Each row is a point. Any point is a mix of the corners, with weights that add up to 1. It lies inside the corners' shape when no weight is negative. Is each point inside? If not, which corners have a negative weight?
(in the rows, 128 means zero)

Corners:
(1): [129 123 160]
(2): [ 99  96 124]
(3): [172  92 145]
(4): [157 212 105]
Points:
[103  75 134] => outside (4)
[166 101 142] => inside
[161 137 130] => inside
[147 109 147] => inside
[143 160 133] => inside
[127  86 159] => outside (4)
[115  84 144] => outside (4)
[107 104 127] => inside
[170 123 142] => outside (2)

Corners:
(1): [120 142 146 113 118 117 125 102 115 146 147]
(2): [133 133  96 149 169 102  90 121 175  85 104]
(3): [136 160  90 145 130 114  91 109 107 140 150]
(4): [163 101  95 102 106 103 202 136 103 115 147]
(5): [157 156 132 137 116  95 133 151 128 145 132]
(6): [135 144  90 110 111 142  86 118 177 124 119]
(7): [114 114 171 187 115 130  97 161 139 103 161]
(8): [179  72 142 157 110 113  97  98 127 126  90]
(9): [150 123 119 129 144 150 171 151 117 174 147]
(10): [126  83  92 131 113 104  88 129 127 140  77]
(11): [149 169 115 100 136 162 127 152 121 120 117]
(12): [142 148 124 158 112 176 249 110  84 152 120]
Points:
[144 104 116 136 120 116 103 142 147 115 118] => outside (1, 3, 12)
[145 107 120 136 122 120 132 119 111 131 117] => outside (5, 6)
[135 126 106 135 133 114 159 136 117 136 142] => outside (6, 8, 11)
[133 133 127 152 123 124 112 135 126 128 143] => inside
[138 123 133 153 124 120 114 136 136 120 129] => inside
[145 132 121 132 114 134 135 132 115 137 134] => outside (2)

Corners:
(1): [153 172 111 140 139 158 138 140 177 130 135 106 155 139 143 121 153 205
 111  90]
(2): [ 99  83 124 109 118 135 137 139 178 159  88 154  83  92 146 127 136 125
 167 108]
(3): [108  99 158 170  90 139 136 144 130  96  96 114 123 174 136 100 142 115
 183 178]
(4): [ 94 191  98  98 177 111 110  93 151 169 167 171  99 133 133 185 111 104
 120 142]
(5): [145  82 147 140 110 101 192 144 136  84 102 189 113 153  99 106 100 105
 136 127]
(6): [ 99 160  84 147 104  59 121 120 136 151  65 143 150  94 118 133 153 117
 146 175]
(7): [ 92 165 105 193 104  72 137 139  98 127 160 108 141 123 132 160 132 200
  82 137]
(8): [146 176 102  94 149 145 148 127 127 135  90 203  89  88 153  95 107 101
 135 133]
(9): [123 194 129 113  94 157 162 129 158 139 156 173  96 108  87  99  81  92
 135 104]
(10): [143  91 183 179 118  76 159  73 170 148  71 166  97 135 183 147 102 147
 142 137]
(11): [170  97 159 109 118 128 151 156 107 131  76 194  90 118 132 171  67 166
 148  68]
(12): [122 163 138 104 122 131  73 154 163 153 118 117 128 135 170 108 120 198
 109 153]
(13): [106 116 125  99 138 109 146  63 136  97 109 168 116 124 168 139  75 111
 115 120]
(14): [137 115 128 110 149 160 156 148 141  76 130 154  77 118  86 132  62 127
 153 171]
(15): [169  98  85  72 150 116 135 132 155 160 111 101  76 105 150 170  97 115
 138 144]
(16): [128 164 160 201 147 107 119 141 133 122 119 105 173 111 151 110 150 110
 149 106]
(17): [112 129 190 155  97 100 182 118 119 112 140 191 180 157 164  82 116 156
 164 146]
(18): [182 172  87 150 129 142 108  94 140 127 159 120 111  99 103  91 115 135
 126  80]
(19): [ 98 124 177 156 125 151 126 115  87 141 157 107 181 108 109 102 122 162
  98 163]
(20): [ 91 135 166 114 150 100 162 102 115  97 106 124  97 128 121 134 117 139
 160 130]
(21): [161  86 131  98 100 137 161 142 113  76 102 196 105  75 106 174 138 125
 111 141]
Points:
[145 100 139 137  98 108 146 125 127 124  94 169 120 109 144 129 107 129
 126 127] => outside (1, 4, 14, 20)
[115 140 146 153 122 117 154 117 134 119 116 154 127 130 128 116 113 133
 145 122] => outside (12, 15, 21)
[126 138 120 113 128 135 136 124 134 112 126 145 124 109 119 118 121 119
 134 143] => outside (7, 10, 11)
[ 88 169 117 113 157 161 115 126 137 124 182  86 111 130 129  91 100 118
 146 166] => outside (1, 5, 6, 10, 11, 21)

Corners:
(1): [130 127  95 135 136  94  50 154 193 148 112 111 145 134 137 137 165 155
 113 148]
(2): [118 117 173 149 144 125 134 100 117 117 136 133 129 117 130 144 126 137
 148 108]
(3): [121 107  92 140 146 105 133 148 110 157 117 114 133 114 181 146 112 118
  44 125]
(4): [139 133 114 136 130 110 141 143 162 138 110 122 146 151 128 141 159 147
 137 133]
(5): [133 127 120 107 111 173 122 145 114 102 133 119 146 120 122 141 137 111
 131  97]
(6): [153 119 130 120 139 104 123 158 124 133 111 138 149 112 121 139 153 130
 141 101]
(7): [111 132 110 119 117 123 149 153 120 131 122 145 125 141 173 141 121 110
 116 107]
(8): [130 129 109 117 133 111 134 134 115 125 120 110 145 125 138  77 154 162
 136 113]
(9): [122 129  96 131 132 110 137 148 125 147 112 132 114 115 112 129 130 158
 130 163]
(10): [138 103 123 131 120 100 139 109 142 101 124 121 143 120 120 128 146 149
 148 114]
(11): [110 123 119 135 130 139 136 139 129 127 135 136 128 118 127 130 170 110
 147 118]
(12): [124 112 108 135 136 142 124 146 162 135 133 125 113 129 122 105 123 126
 120 145]
(13): [104 133 145  84 130 109 136 131 127 135 120 118 118 109 114 123 145 116
 127 143]
(14): [105 119 159 120 129 131 129  91 116 123 115 132 100 174 117 135 125 121
 138 106]
(15): [131 101 119 142 115 113 139 144 109 149 101 114 124 119 160 128 133 114
 134 145]
(16): [111 118 116 130 134 100 129 143 122 145 140 119 148 125 108 118 124 130
 130 156]
(17): [135 123  99 137 148 101 147 143 122 106 104 116 140 113 129 135 135 118
 142 121]
(18): [129 125 170 146 125 115 129  95 125 144 158 126  87 134 115 153 125 126
 138 112]
(19): [123 102 102 106 146 138 147 155 113 142 124 129 133 130 162 151 116 109
 133 125]
(20): [125 128 109 121 128 109 138 121 126 156 118 136 141 111 142 118 117 117
 124 125]
(21): [149 132 105 153 136  96 138 134 136 152 151 146 127 112 123 111 123 137
 130 249]
Points:
[122 121 115 113 141 115 130 148 112 120 123 133 143 109 127 150 134 114
 130 138] => outside (4, 8, 12, 15, 18, 20)
[126 123 118 125 128 122 133 138 124 129 124 126 133 125 136 125 136 129
 130 123] => inside
[116 122 135 119 130 139 149 128 115 112 131 129 123 133 127 136 136 123
 135  88] => outside (1, 15, 20, 21)
[110 122 143 136 133 145 120  97 127 131 159 143 103 127 134 131 116 129
 122 117] => outside (4, 6, 13, 15, 16, 17)

Corners:
(1): [106 138 124 117  93 133 167 133 127  86 127 126 127  76  64 109 217 130
 148  90]
(2): [126  90 133  76  78 140 160  97 139 106 188 144  95 158 128 126 118 160
 122 119]
(3): [158 117 179  97 117 169 154  86 114 137 134 127 141 109 154 108  91 146
 166 149]
(4): [ 93 112 125 157 131  70 101 114  48  87  59  68  86 107  92 149 152  92
  76 150]
(5): [101 151 136 175 135 102 121 154  73  72  88  53  93 188 152  76 122  85
 192 127]
(6): [171 133 170 143  67 157 100 130 137 122 138 113 112 174 108  51  70  62
 169 144]
(7): [128  95 179  75  88 126 100 133 126 125 188  83 153 115 126 135 147 158
 140 117]
(8): [ 80 120 128 133 116 139 128  63 172 108 109 123 130  77 190 134 128 170
  59  91]
(9): [126 135  78 126 156 102 100  69  84  73  66  69 109 155  68 150 142  78
 123 133]
(10): [ 95 113  94 110 217  71 118 121  88  90  86  77 134  98  83 131 141 125
  58 181]
(11): [105 166 167 133  60 113 119  86 123 118 159 149 141 137 125 149 142 197
 124 126]
(12): [178  91 173 100 125 142 169 134 123 119 186  90 167 168 103  79 124 122
 134  96]
(13): [116 140 110 136  59 152 184 125 128  71  82  57 105 175 137  93  78 107
 148 132]
(14): [198 141 138  91  80 136 133 116 119 148 165 148 140 103 174  99 169 146
 124 109]
(15): [ 99 144 113 150 125 123 120 126 125 106 125  63  80 103 113 190 158 174
  97 139]
(16): [158 105 172 104  92 157 122 155 114  93 119 141 119 148 121 107 109 168
 158 122]
(17): [ 67 140  78 161 122  99 133 112  97 143 109 156 142  98 120 168 142 153
  68 107]
(18): [120 125 162 160  89 170 101 125 114  86 123 102 113 189 176 109 136 112
 159 170]
(19): [112 151 194 127 115 100 127 124 142 120 140 158 170  60 137 192 150 147
 103 117]
(20): [179  91 154 163  72 136 131 118 151  77 160 124 137 136 140 112 101 143
 190 169]
(21): [ 69 166 114 127 144  79 114 114 133 176  73 127 112 130 109 149 201 141
 119 117]
Points:
[117 131 129 128 114 119 131 117 112 104 117 105 123 126 111 125 149 126
 130 121] => inside
[132 121 139 114 102 130 144 119 121 108 142 117 126 125 116 116 149 136
 129 116] => inside
[117 126 125 130 110 128 125 112 114 103 112 101 109 127 126 124 133 138
 125 139] => outside (12, 19)
[111 126 140 126 122 122 129 105 131 109 122 115 133 106 137 135 135 144
 102 122] => inside
[115 131 130 128 108 125 129 111 124 107 113 109 117 128 127 123 133 132
 125 130] => outside (12)
[106 101 122 132 117 130 139 117 124 114 121  90 111 117 108 122 133 129
 111 142] => outside (5, 9, 11, 14, 16, 19)
[119 125 134 121 110 124 129 117 117 103 128 102 119 125 114 132 144 139
 126 127] => inside
[126 128 137 130 108 124 134 112 120 109 130 106 127 130 132 120 136 129
 127 126] => outside (16)

Corners:
(1): [105 125  99 109  83 136 136 105  92 162 144  99 153 136  91 129 122 149
 157  91]
(2): [117 188 132 104 136 122  81 210 126 122 136 139 190  85  68 121 109 124
 127  89]
(3): [161  71 161 110 131 127 137 163 157 107 168 147 133  70 180 165 197 145
  58 116]
(4): [117  82 137 116 116 120 109 120  79  90 123  58 120  92 138 102 107 102
  93 126]
(5): [ 98 166  92 124 170 118  58  75 118  76  78 106  61 154 152  92 181 161
  87 119]
(6): [125 127 102 157 129 147  98 204 182 166 132 138 181 167 112  93 179 119
 138 114]
(7): [119  70  74 106 143 157 122 128  88  96 177 115  85 119  96  50  79  83
 108 114]
(8): [172 164 146 116 122 102  70 156 139  93 146  68 151 116 131 100 144 136
 151 114]
(9): [113 152 191 183 119 127 124 125 152 147 136 171 141 134  91 109 122 136
 158  85]
(10): [148  99  99 130 162  80 122  93 190 117 114 112 104 118  57 149 172  99
 101 129]
(11): [163 137 178 108 116 101 152 150  75 178 161 121 187 144 197 141 121  70
 110 171]
(12): [159 138 170 129  82 161 156 195 131  97 151 105 132 146 129 101 136  94
 155  99]
(13): [108 112 113 122 147  79 162 200 146 169 136  99 174 121 150 157  92 146
 102 109]
(14): [179  98 152 106  79 101 151  82 130 173 124 139 124 116 183  79 141  75
 112 158]
(15): [ 79 164 124 150  79 128  84 168 117 119 157 138 101 120 160  82 171 168
  70 136]
(16): [127  74 102 187 121  75 162 126  84 187 106 120  78 112 170 108 106  81
 149 153]
(17): [104  83 118 125 162 132 107 144 170 132 122 152 121 142 129 127 142 144
 124 165]
(18): [109 127 133 101 155 149 144  86 141 115 135  83  71  97  95 150 176 171
  77 129]
(19): [145 122 156 164 146  73 162 153 105 190 101 155 188 181  85  68 124 160
 153 165]
(20): [192 165 108 150 141 123  77 108 112  99 104 136  99  84 115 102  69  94
  69 161]
(21): [163 114 104 152  97 123 163 136 165 122 160 136 191 118 168 134 190  83
 161 154]
Points:
[122 108 112 114 168 121 107 141 105 131 127 112 127 124 129 118 115 135
 103 140] => outside (9, 10, 12, 14, 15, 21)
[120 111 107 152 130 122 125 125 142 127 120 119  94 130 132 104 137 109
 114 129] => outside (1, 2, 3, 8, 11, 19)
[122 112 134 139 124 116 136 145 137 143 136 132 131 126 139 114 147 120
 117 132] => outside (1, 8, 20)
[135  96 150 147  98 123 158 138 144 156 142 132 146 136 144 129 181 118
 134 138] => outside (2, 5, 7, 8, 13, 20)
[133 120 129 130 117 119 139 142 128 150 139 135 139 120 125 116 131 120
 116 130] => outside (4, 5, 8)
[126 140 126 139 138 113 117 132 141 128 114 126 123 128 126 116 150 125
 110 136] => outside (1, 3, 7, 8)
[136 134 129 133 127 115 119 137 132 132 127 119 136 119 123 121 137 124
 117 127] => outside (7)
[133 105 158 118 132  99 140 125 126 144 131 122 149 107 162 147 153 141
 115 134] => outside (6, 7, 10, 12, 15, 20)

Corners:
(1): [145 114  97 156 111 121 122 125 191 137 102 122 144 151 146 114  97 125
  90 157]
(2): [120 124 148 145 114 153 147 115 143 102 109 124 128  78  94 124 142 119
 130 148]
(3): [ 91 173  40 127 162  83 173 168 164 147 122 132 141 187 150 105 112  83
 123 174]
(4): [126 134 120 107  96 154 130 144 137 149 110 162 150 139 143 130  89 158
  96 111]
(5): [121 114 110 135 114 133 149 165 116  75 193 126 173 131  90  72  55 125
 111  94]
(6): [158 122 122  99 112  99 161  97  99  92 109 126 140 104 169  95 118 188
 190 123]
(7): [152 160 152 130 105 103 145 152 147  91 143 122 163 176 114 143  82 128
 183 102]
(8): [202 169 153 138  83 158 178  98 149 158 162 162 110 135 163 120 136 177
 200 105]
(9): [129 101 132 100  93  92 156 127 133  81 101 167  81  93 118 135 115 198
 114 122]
(10): [132 129 108 140 111 167  84 118 156 137 131 146 164 142  61 165 141 125
  99 132]
(11): [135  94 206 121 133 118 102 120  86 129 151  98 103 121 187 149  99 197
 114 163]
(12): [157 141  80 156  74 108 158 167 137  96 108 105 105 134  91 131 117  97
  83 137]
(13): [163 130 178 145 113 153 101  87 126 169  95 112 117 130 123 148 147 105
 125  96]
(14): [ 89 126  98 158  90 139 168 140 154  99 130  99  95 184 178  72 103 153
 119 139]
(15): [135 116  95 122 101 142 145 138 125 109  63 158 106 113  45 110  88  29
  76 185]
(16): [199 106 116  65 155 163  83 143 112 135 136 181 132 107 151 151 135 148
 122  77]
(17): [ 98 130 116 185 179 119 138 113 135  84 124 199 161 154 149 146  82 187
 124 147]
(18): [ 89 133  65 125  92 152 120 101 123 190 101 123 131 106 139 129 123 110
 194 132]
(19): [175 151 113 110 128 148 175 126 115 115 104 124  85 106 155 128 108 218
 169 124]
(20): [113  60 131 190 177 138 150 110 102 153  79 180 138  82  51 156 172 121
 112 150]
(21): [117 194 112 122 132 120  96 151 130 156 108 140 140 123 124 102 117 115
 189 152]
Points:
[141 128 130 134 124 132 137 133 132 120 121 138 121 131 128 130 111 150
 122 135] => outside (6, 18)
[135 122 120 134 122 131 127 128 133 124 119 145 134 130 124 131 115 134
 121 132] => outside (19)
[142 131 119 125 119 127 138 124 126 126 112 138 121 131 143 128 113 156
 140 134] => outside (2, 5)
[140 123 101 132 124 134 137 125 128 133 105 158 132 114 103 127 119 128
 124 130] => outside (2, 7, 11, 14)

Corners:
(1): [133 116  87 125 128 113 104 144 149 114 127 107 167 126 130 110  86 114
 137 123]
(2): [153 156 148 142 121 118 133 119 122 140 142 146 113 166 123 121 121 135
 136  98]
(3): [147  92 139  67 135 138 139 106 143 139 130 109  85 149  91  97  97 129
 123 209]
(4): [133 118 145 168 106 116 138 105 104 120 125 148 139 114 141 123 186 112
 121  92]
(5): [ 65 118 129 144 118 107 103  82 110 138 129 118 117 106 118 105 105  19
 142 121]
(6): [164 149 177 174 123 162 150  98 134 155 137 207 153 220 102 135 176  90
 115  95]
(7): [138 117 107 162 196 119 130 126 139 164 141 106 152 173 128 134 113 123
 129 121]
(8): [146 132 111 137 130 129 141 147 128 140 136 113 138 127 129 110  98 109
 242 125]
(9): [131 121 102 134 122 131  85 138 137 123 140 166 124 120 140 134 117  54
 135 120]
(10): [106 156 112 173 116 119 119 129 149 132 120 108 122 104 125 124 161  88
 114 148]
(11): [158 128 133 151 130 139 153 116 153 187 120 127 124 102 104 122 139 136
 155 143]
(12): [141 123 120  80 128 136 144 127 134 160 111 113 137 114 135 138  82 124
 164 173]
(13): [139 105 144 160 126 135 140 131 153 144 102 151 101 149  87 124 139 146
 119 145]
(14): [153 124 128 174 181 136 135  94 173 138  93 141 106  90 137 115 144 151
 112 111]
(15): [147 116 101 143 122 156 146  56 152 157  75 125  98  99 120 115 126 144
 115 116]
(16): [131 109 104  42 188 122 135 122 115 127 143  82 103 126 106  85  76  75
 140 128]
(17): [100 119 123 157 121 158 118 118 148 131 133 152 107 109  96 126 140 138
 125 129]
(18): [125 127  97 107 165 131  81 137 115 128 127  91 110 119 100 105  84 109
 111 212]
(19): [116 107 102 151 100 181   7 117 145 111 108 114 107  98 118 116 105 105
  93 120]
(20): [145 128 147 165 121 156 138 147 136 133 129 132 129 124 140 127 116 127
 125 113]
(21): [155 108 126 132 131 149 103 140 118 104 153 110 122 136  98 138 108 115
 141 116]
Points:
[124 119 119 107 124 133 131 126 126 123 136 117 125 122 117 116 105  98
 145 150] => outside (2, 7, 11, 13, 14, 19)
[136 120 117 123 138 136 113 110 131 133 128 127 124 135 121 119 107 106
 135 126] => outside (10, 11, 13, 20)
[136 123 125 127 129 136 123 121 134 134 125 126 117 127 114 113 114 110
 141 139] => outside (7)
[140 133 120 131 139 127 148 115 144 162 123 125 132 127 127 123 112 117
 153 149] => outside (4, 13, 16, 19, 21)
[146 123 127 129 144 130 135 132 135 138 136 130 125 141 116 123 123 120
 137 141] => outside (5, 15, 19)

Corners:
(1): [144 142  97 145  88 101 117 114 102  85 151 128 137 175  96  97  85 127
 103 104]
(2): [151 105 112 118 146 130 130  83 151 160  82 117  62  52  96 145 134 130
 136 122]
(3): [104 114  85  98 109 156 117 157 140 129 141 135 115 120  79 101  96 121
 114  87]
(4): [101 169  89 162 103 157 101  89 202 138 120  73  95 127 114 110 115 137
  99 110]
(5): [171 132 111  79 107 136  72 101 137 116  79 128  31  76 134 169  88 113
 113 123]
(6): [131 128 121  75 164 104 107 119  97 117 102 176 115 103 146 140 110 156
 118 102]
(7): [184 158 140 132  90 157 132 135 132 113 146 177 128  91 148  67  81 108
 136 100]
(8): [ 90 161 101 135 143 169 136  56 189 161 114  61 152 100  91 110 111  99
 122 113]
(9): [100 132 152  55 150 114 148 126 137 107  79 166 112  56 128 183 170 132
 159 114]
(10): [140 140  87  75 101 108 130 133 142 157  88 116  52  87 137 135 105 121
 114 180]
(11): [141 142 139  91 175 119 115 144  57 122 151 152 112  83 131 155 134 130
 148 123]
(12): [101  78 114 116 167 111 177 158 100 101 166 170 176 138 159 152 141 161
 173 146]
(13): [109  74 180  99 185 172 183 146  64 109 155 141 137  86 130  94 140 167
 174 102]
(14): [150 157  97  82 126 128 131  89 141 138  72 141  95  91 132 185 143 106
  97  98]
(15): [153 153 107 119 131 132  64 114 208 136  61  61  83  96  98 139  98 102
  79  87]
(16): [139 152 107  90 124 145 127 134 129 104 102 162 160 126 153 130 142 181
 158 137]
(17): [ 99 169  77 158  55 148 110 115 181 140  65  51 100  77 102 145  78 113
 103 143]
(18): [109 104 183 135 133 140 125 155  86 143 133 153 196 135 116 115 147 156
 155 134]
(19): [115  78 128 118 139 120 153 106  94 105 192 155 200 115 158  74 179 172
 141 138]
(20): [161 133 119  77 126 109 103 133 143 177 106 102  92  97 130 190  92 148
 149 105]
(21): [113 100 129 108 135 130 124 130  39 139 149 171 152 155 163  64 161 144
 191 124]
Points:
[129 118 130  91 141 131 126 138  94 108 138 162 140 119 141 108 128 147
 149 126] => outside (2, 4, 14, 17, 20)
[126 133 114 110 125 132 130 122 134 131 119 129 124 106 125 121 123 131
 130 120] => outside (5)
[132 131 113 112 117 136 121 121 138 128 117 129 117 110 122 119 113 130
 127 114] => outside (11)
[123 130 111 111 124 133 126 118 122 126 123 134 123 112 124 124 117 135
 132 118] => outside (15)
[122 114 137 109 139 138 130 130  99 129 128 141 135 113 131 112 133 143
 150 119] => inside
[129 117 131 113 141 136 132 118 130 142 118 122 105  82 130 125 122 134
 144 129] => outside (1, 3, 14, 16)
